Rows are points. A path goes straight from each point to the next, and from the last back to the first. The post is the endless flat space through its rows: a point in 2 columns, a line in 3, a plane in 4, and so on, so that a path can go around it. How many times does the path go around the post? Going back the other way cancels.

Post:
0: -3.6 -0.3
Path, 28 rows:
0:  21.6  29.4
1:  -2.5  22.9
2:  25.6  13.2
3:  19.2  -8.1
4:  -8.9 -39.1
5: -26.9 -12.3
6: -14.0   4.5
7:  10.1  35.4
8:  14.0  12.9
9:  14.8 -19.3
10: -17.2 -25.4
11: -27.4 -17.9
12: -22.1  12.9
13: -20.5  15.5
14: -30.9 -12.1
15: -25.4  12.0
16:  -1.7  19.6
17: -24.2   6.7
18: -33.6 -27.8
19: -36.5 -14.9
20: -25.3   7.4
21:   2.2  16.0
22:  28.3  23.2
23:  15.9 -12.9
24: -17.9 -27.8
25: -17.8  -3.4
26:  -9.6   7.1
27:   2.1  18.6
Times around: 3

Post:
0:  -2.7  12.6 -59.0   8.6   2.4   8.6   3.5 -20.4
1: -15.9   7.3  21.5  24.0  -7.4   5.0  -7.7  22.2
2:   2.4   9.1 -15.6  13.7  13.1   8.2 -16.1  19.2
3:  -8.9  -7.9  27.5 -19.2  12.3 -23.0   8.1  33.6
4:   9.9  -7.8  19.2  35.3  -2.7  14.9   9.5  15.6
5:   1.5 -24.2  46.3 -19.0  -5.2 -35.9 -18.4  -4.9
6:  12.8   0.4  18.7  -7.1 -16.6  22.5  -1.8  -5.1
Path (20 x 8):
0: -21.0   6.2   7.9  10.9 -14.9 -17.0   3.2   5.9
1:  17.1  -6.8  11.7  -3.1   1.9 -14.9 -14.2   1.0
2:  -0.5 -10.5  -6.9   7.8 -24.0   0.2  -1.5  26.5
3:  -4.6 -18.7  -6.7   0.8  11.0  23.3  44.5  34.2
4: -10.6 -16.2  21.4  37.4 -10.9  -1.3  10.4 -16.8
5:   1.4   4.1  25.1  47.2  12.7 -19.1 -13.2   9.7
6:  -5.2  26.7  17.5   5.5 -37.7  15.6  36.7  28.2
7:  -8.5 -11.9  17.4 -19.0 -35.7   0.6 -41.3  15.0
8: -23.1 -21.1 -14.7  -5.4  -2.3  -8.5 -33.3 -13.6
9: -10.1 -10.4  -3.8  20.0   1.1   9.6 -19.6  24.9
10:  21.7  -8.3 -20.8 -22.8 -28.2  14.8 -35.9   0.7
11:  16.6  -2.0  -4.7   1.7 -24.9  20.3 -44.3   2.5
12:  13.8 -11.2  -1.5 -41.1   5.4  19.4   7.0  21.4
13: -42.0   8.0  42.1  -3.0  -7.4 -16.5   4.3  -7.5
14:  44.9  -2.2  -1.3  43.2  32.6   7.2  29.4   2.8
15:   0.1 -11.8 -34.6  37.7  21.3 -14.2 -24.4 -31.1
16:   3.1 -22.7  42.2 -14.8   0.7  19.3  12.0   4.0
17:   1.1  -4.9  53.8   5.4  -3.7  -6.4  12.5  12.2
18: -13.3  18.2   7.9  25.4  -5.8 -12.9  -8.2  20.0
19: -22.2   5.4 -18.2  37.9 -16.1  11.4   0.8  32.3
Times around: 2

Post:
0:  -3.5  12.2  38.0  -3.1  -3.5 -11.2  12.5   6.7  30.9  17.0  33.3  26.0
1:  -8.6  23.3 -12.0   5.0   3.4   4.3 -10.5  33.7  12.7   5.5  -3.4  26.4
2:  -5.1  14.4   4.0   7.9  17.1 -22.8 -24.0 -42.2  -5.3  11.9  -7.0  -2.2
3:   8.4  -9.6 -29.4 -10.0 -23.3   3.7  19.3 -12.7  -2.2  22.7  -0.1  -5.0
4: -12.7  11.5 -10.6  -0.3  -8.9  -4.7 -29.2   0.9  16.0 -22.1   5.1   9.1
5:  -1.1  23.9  -4.6 -29.9  -4.1   9.9  -6.3 -16.6 -35.1   2.2  12.3  -0.4
6: -25.3  23.7  30.5  -7.3   6.3  17.0  23.4  25.5 -17.4 -31.1 -22.7  -3.8
7:  -2.2 -21.2  -4.8   1.4  -3.5   3.7 -24.2 -29.2  -3.5  23.1 -33.9  17.2
8:  16.0 -11.9   2.1   7.5  24.8  33.6 -29.5 -10.6  31.1 -28.6  -3.2  21.2
9: -26.0  16.7  -4.5 -18.2  -1.5  -1.5  -0.3  24.3  13.5   2.9  -7.3 -11.9
10: -17.0 -22.3  -3.2  -5.5  14.2 -12.3  -2.4  16.3  11.7  -9.0  -5.5   8.6
Path, 31 rows:
0:  14.0  38.8 -15.6  12.0  -3.8 -23.4   3.0 -15.0  -8.3  50.9   3.5  30.6
1:  -7.3  19.3 -29.4   5.6 -10.0  -8.0   6.8 -12.6  33.6  20.7 -20.2  10.1
2:  -2.3 -21.5   6.6 -13.1  32.8   9.7 -18.6   0.3  32.1   2.3 -27.2  13.4
3: -32.7  -0.9  21.7 -26.6  51.2  10.7 -37.6   6.1  15.3  -4.6 -28.9   8.3
4: -18.8  15.9 -14.6   4.5 -38.1  -8.1  17.6 -28.2  41.2  25.2  29.4  -4.4
5: -12.3  42.4 -25.1 -30.5  -5.7 -20.9  -0.5  12.8 -18.5  12.1  10.9  22.3
6:   1.7  21.6   2.1 -13.8   9.2  -2.0 -23.1   0.6   4.1   2.2 -28.2  15.9
7: -22.7  31.4 -19.3 -29.8 -25.9  11.6 -12.7  25.8  -6.5 -10.1  -5.9 -21.0
8: -24.7  13.8  17.9  16.3   0.9  -3.0  14.9  26.3 -20.3  -6.8 -11.5 -10.5
9: -18.8 -10.9  44.9   8.9  19.8  12.2 -15.0  22.4  59.3  45.7  -5.8  46.0
10: -31.4 -24.6  -7.0   9.4  29.3 -24.4  26.0   9.4 -16.4 -32.4 -11.3   5.5
11:   3.4 -15.3 -37.5  -1.4  -6.5   0.5   0.0 -18.0  18.7  -4.9 -33.7   4.6
12:  -8.5 -21.7 -13.8  11.8 -17.0 -14.4   0.4  22.1   1.6  11.7 -33.6  56.5
13: -17.6   5.0  -8.0 -45.2   6.9   6.9   1.8 -15.9 -29.3 -10.5   5.0  -7.3
14: -16.1  -8.4  -9.9 -10.7 -16.0  -2.4 -17.2   8.2  18.2  -1.9  17.8  16.9
15: -19.6 -26.5  11.2  -1.7 -20.9  23.3 -50.9  11.2  18.0 -18.5  -5.2  23.8
16: -19.4  35.2  17.3   4.7   9.9  -5.2 -37.2  14.0  20.0 -24.7   5.2   5.3
17: -10.7  12.2   6.9 -23.8  -2.8  27.0  -7.6  15.3   5.0  -1.1   4.2  -8.5
18: -33.1   7.4  15.8 -10.9  -6.2   8.3 -33.0  12.0   4.1   7.7 -11.5  26.1
19:  -7.3  31.2 -29.2  17.6  21.9  44.1   2.4  12.6  12.7   3.8 -34.2  30.2
20: -24.7   9.8  -3.1  -7.7   6.3  51.6 -40.6  -1.8 -16.4  14.7 -27.6  38.4
21: -25.5 -12.3   8.6  11.2   3.4   1.2   5.6 -12.4 -20.0  -9.2 -10.8  18.5
22: -24.5 -12.9  -9.1  15.6  26.2  -4.5  -8.9 -11.7  -6.4 -29.9 -29.1  22.4
23:  22.5  -3.1  -5.1 -27.2  23.5  12.9  13.2  -9.1 -34.8  17.4   5.5  50.4
24: -19.7  24.0 -16.1  -9.2  23.4  -3.8 -28.8  -7.4   2.0  16.9  -4.3  27.9
25:   6.7  21.6  -0.4  -6.9   3.6   2.6   3.3 -20.6  -0.1 -35.2 -16.8   1.8
26:  26.7 -35.3  12.2  -7.8  -6.3  -5.1  19.3 -13.7   0.5  38.3  16.7  45.2
27: -13.7 -13.5  38.2 -27.1 -47.6  -1.0   1.9  -0.5  -3.8  28.1   1.6 -12.0
28: -22.5  17.3  -5.0  -3.5  -9.7  33.8 -47.3   4.8  17.2 -42.4   1.8 -14.5
29: -26.9 -25.6 -10.5  -7.4  -1.3  -9.3 -20.6 -23.2   0.0  25.1   2.6  10.7
30: -10.3   7.2   6.9  -4.7  18.3 -36.2  17.5 -54.0 -22.7  17.6  11.6   5.1
Times around: 2
